Rows are points. Two turns around zero, p and q, are shown by what they do to some points. Write where each new point lands after one turn and then the other. Backwards means that the second turn is done in reverse. Each puzzle has new turns, and all numbers are rounded.
(in the rows, 128 means zero)

Turn p:
[147 128] -> [145 136]
[116 120] -> [121 116]
[150 166] -> [132 172]
[ 82 138] -> [ 82 118]
[146  88] -> [161  99]
Turn q:
[143 147] -> [152 133]
[176 134] -> [169 102]
[ 92 110] -> [ 89 137]
[101 120] -> [102 139]
Where do these land?
q, then p: [106  94] -> [ 98 101]
p, then q: [141 173] -> [152 168]
p, then q: [137 117] -> [134 115]

Turn p:
[176 142 154  89] -> [190 106 135 145]
[110 134 142 121] -> [124 113 138 112]
[137 162 142 140] -> [148 145 154 113]
[112 130  91 134] -> [111 148 100 113]
[105  72 111 157] -> [ 67 129 113 157]
Turn q:
[139 141 153 131] -> [137 107 139 144]
[107 114 134  90] -> [136 118 133  84]
[108 119 161 190] -> [ 69 107 147 161]
[121 145  97 106] -> [150 160 133 112]
[138 153  65  94] -> [172 187 116 113]
[151 123 139 127] -> [138 111 114 139]
[133 100 146 157] -> [ 96 106 112 141]
Where do these land?
q, then p: [147 112 107 105] -> [149 141  97 128]
p, then q backwards: [151 164 155 128] -> [122 168 131  97]
p, then q: [144 114 104 201] -> [119 148 197 161]
p, then q backwards: [142 104 137  99] -> [160 126 154 131]
q, then p: [ 85 126 138 104] -> [144  81 132 121]
p, then q: [ 99 147 127 131] -> [145 122 138 100]

Turn p:
[157 101 137 115 132 148 115 107] -> [146 131 172 120 112 133 141 131]
[137  88 170  78 122 154 122 128] -> [154 125 165  86 120 105 154 169]
[138 130 169 105 155 157 137 141] -> [140 130 150 101 167 134 153 152]
[141  99 177 102 110 155 129 127] -> [137 136 164 100 123 117 142 178]
[ 98 145 116 157  91 116 119  97] -> [ 76 131 110 143  92 128 120 120]
[ 81 106 138 140 110 115  68 110] -> [ 82  93 142  99  92  97 105 114]
[132 127 104 177 139 116 158 137] -> [129 114 113 177 139 154 104 126]
[121 149  83 143 119  94 140 155] -> [136 134  76 153 128 126  99 104]
[132 141 109  89 169 149 166 139] -> [170 123 104 124 157 147 174 122]
[152 175  85 146 146 138 142 162] -> [148 153  92 139 157 174 111  97]
[119 148 119 156 116  66 111 105] -> [ 89 137 119 165 119  93 105  93]
Turn q:
[103 128 103 121 121  94 106 154] -> [122  96 107 135 116  90 108 137]
[204  84 110 140 134 213 132 114] -> [171 125 148 132 160 232 143 164]
[110 111 135  90 105  93 102 158] -> [144 102 106 107  90 100  93 117]
[ 93 120 116 138 141 105 108 103] -> [113 111 132 127 162  96 109 113]
[112 162 143 124  67  90 157 127] -> [112 121 104 115  87  97 176  88]
[170 140  94 124 157 124 149 109] -> [151 142 139 125 156 121 162 172]
[112 162 143 150 140 146 105 126] -> [ 94 156 107 146 143 134 115 122]
[112 136 141 121 120 188 177 145] -> [ 86 140 160 120  91 175 145 138]
[116 129 143 135 112 100 147 120] -> [127 126 136 128 117 105 145  98]
[114 135 145 112 155 114 101 112] -> [126 151 123 112 146 105  96 121]
[162  99 135 153 156 141 124 141] -> [162 137 147 162 139 153 115 139]
Where do these land?
p, then q backwards: [103 113 101 155 150 129 144  93] -> [116 113 113 167  89 137 137 150]
q, then p: [129 156 145  99 114 147  78 129] -> [142 133 101  98  99 143 137  83]
q, then p: [115 126 151 105 125  66 130 174] -> [116 167 129 151  90  81  93 119]
p, then q: [180 158 157 146  74 103  86 126] -> [ 88 171  60 124 127  94 116 102]
q, then p: [121 142 116  95 151 144 162 100] -> [133 133 105 102 164 103 152 148]
q, then p backwards: [172 139 158 140 126  97  75 119] -> [151 155  85 106 132  96 150 171]
p, then q: [121 145 103 151 152 177 148 135] -> [109 124 152 122 141 183 124 156]
p, then q: [109 116 156 132 123 135 142 128] -> [126 118 141 141 101 121 109 133]
p, then q: [125  90 112 114 152 150 159 130] -> [166 119 152 142 114 162 141 138]
p, then q backwards: [106  95  81 143 112 131 154 147] -> [147 112 115 126  98 128  96 179]

Turn p:
[153 136 177 176 163 135 114 121 102  99 109] -> [185 116 142 162 138 124  99  86 116 154 106]
[116 112 142 123  96 127 173 177 122 143 137] -> [ 91 170 165 140 115 126 139 153 107 149 134]
[ 95 122 114 120 111 114 136 120 168 161 128] -> [ 87 133 130 119 113 157 129 144 162 107 133]
[128  97 133 135 149  94 169 133 144 102 146] -> [126 131 152 185 131 122 147 142 125  94 128]
[131 131 142 116 116 127 136  95 118 140 130] -> [124 126 143 114 138 127 135 102 141 125 150]
[ 80 134 159 131 115 146 104 126 140 107 173] -> [103  98 130 138 108 136  74 129 104 124 165]
[135 142  92 164 121 142 131 125 109 135 111] -> [127 122 101 126 120 142 157 110 124 159 104]
[135  87 133 114 124 104 103 126 120 108  88] -> [131 128 140 121 124  78 118 119 145 106  88]
[152 171 112 120 140 107 141 138 116 141 143] -> [156 157 101 131 131 134 154 136 132 138 157]
[120 132 118 111 157 126 163 153 116 127 129] -> [122 164 119 147 155 132 139 141 107 119 127]
[133 158 105  93 112 158  98 112 162 128 132] -> [136 107 105  67 119 148 124 145 123 107 144]
[157 114 109 134 132 157  69 111 119 145 109] -> [146  86 108  87 144 112 121 128 150 155  98]
Turn q:
[117 110 115 175 147 140 109 107 118 102 135] -> [163 115 130 137 146 150 132 110 173 112 130]
[120 124 134 123 116 117 111 155 107 130 120] -> [107 112 109 121 137 140 115 147 129 132 119]
[149 121 139 111 118 151 126 145 125 147 132] -> [118 129 134 101 132 137 122 123 105 153 130]
[115 117 120 122 107 142 106 118 146 114 144] -> [120 127 144 107 114 146 141 131 147 113 146]
[135 111 134 105 133 109 127 140 131 119 123] -> [116 122 107 110 133 106 133 134 125 126 134]
[210 142 120 130 126  67 123 158 120 137 101] -> [175 124  91 107 141  89 108 191  85 144 108]
[117 114 112 111 114 147 171 112 120 121 139] -> [123 119 124 134  93 134 157  92 114 129 128]
[130 117 142 119 103 117 121 125 121 138  84] -> [119 131 102 114 106 126  86 133 124 124 125]
[110 134 122 109 131 124 129  89 116 139 152] -> [123 122 134 157 117 135 138 119 119 121 169]
[118 111 118 189 124 126 177 137 148 138 152] -> [154  98 165 148 106 109 144 111 156 152  87]
[119 203 171 131 108 147 145 112 117 103 129] -> [114 145 166 156 135 147 111 120  81  72 100]
[109 144 115 108 112 148 106 142 124 128 102] -> [101 156 113 121 120 161 122 141 130 125 123]
[115 116 123 134 225 127 112 122 173 147 151] -> [134 163 146 150 184  82 154 113 177 159 165]
Where do these land?
q, then p: [104 160 139 122 153 147 130 131 140  77 122] -> [149 136 114 148 126 154 121  93  96  91 119]
q, then p: [169 118 139 103 158 113 175 114 123 136 140] -> [130 137 119 155 144  94 168 101 161 137 151]
q, then p: [146  99 128 101 114  98 100 103 139 152 134] -> [113 121 124 131 117  97 130 172 133 135 170]
q, then p: [131 173 116 104 172 147 133 126 119 116 174] -> [140 144 130 179 165 157 140 100 100 145 143]
q, then p backwards: [134 139 131 145 173 110 152 120 126 106 161] -> [162 100 126 129 158 113 148 107 104 106 135]
p, then q backwards: [116 108 114 111 106  95 136 127 129 161 117] -> [ 90 121 122 115 134 128 118 143 169 118 122]
q, then p backwards: [133 148 137 139  98 118 111 131 144 143 111] -> [120 122 147 119 122 130 114 161 156 129 124]
q, then p: [108 102 132 138  97 145  95 152 154 165 113] -> [105 134 136  84 117 145  83 160 146 125 137]
q, then p: [119 121 127 156 115 152 110 181  89 105 100] -> [120 123 112  87 158 146 118 136 117 110  67]
q, then p: [121 116 117 146 118 136 112 112 126 150  92] -> [137 105 117  93 107 140 122 145 139 140 130]
p, then q backwards: [158 101 100 123 109 110 151 107 146 135 135] -> [110 123 105 128 125 118 132 137 153  96 171]
q, then p backwards: [ 97 152 155 147 121 164 131 131 102  91 136] -> [ 99 111 133 138 152 143 162  93 154 119  98]
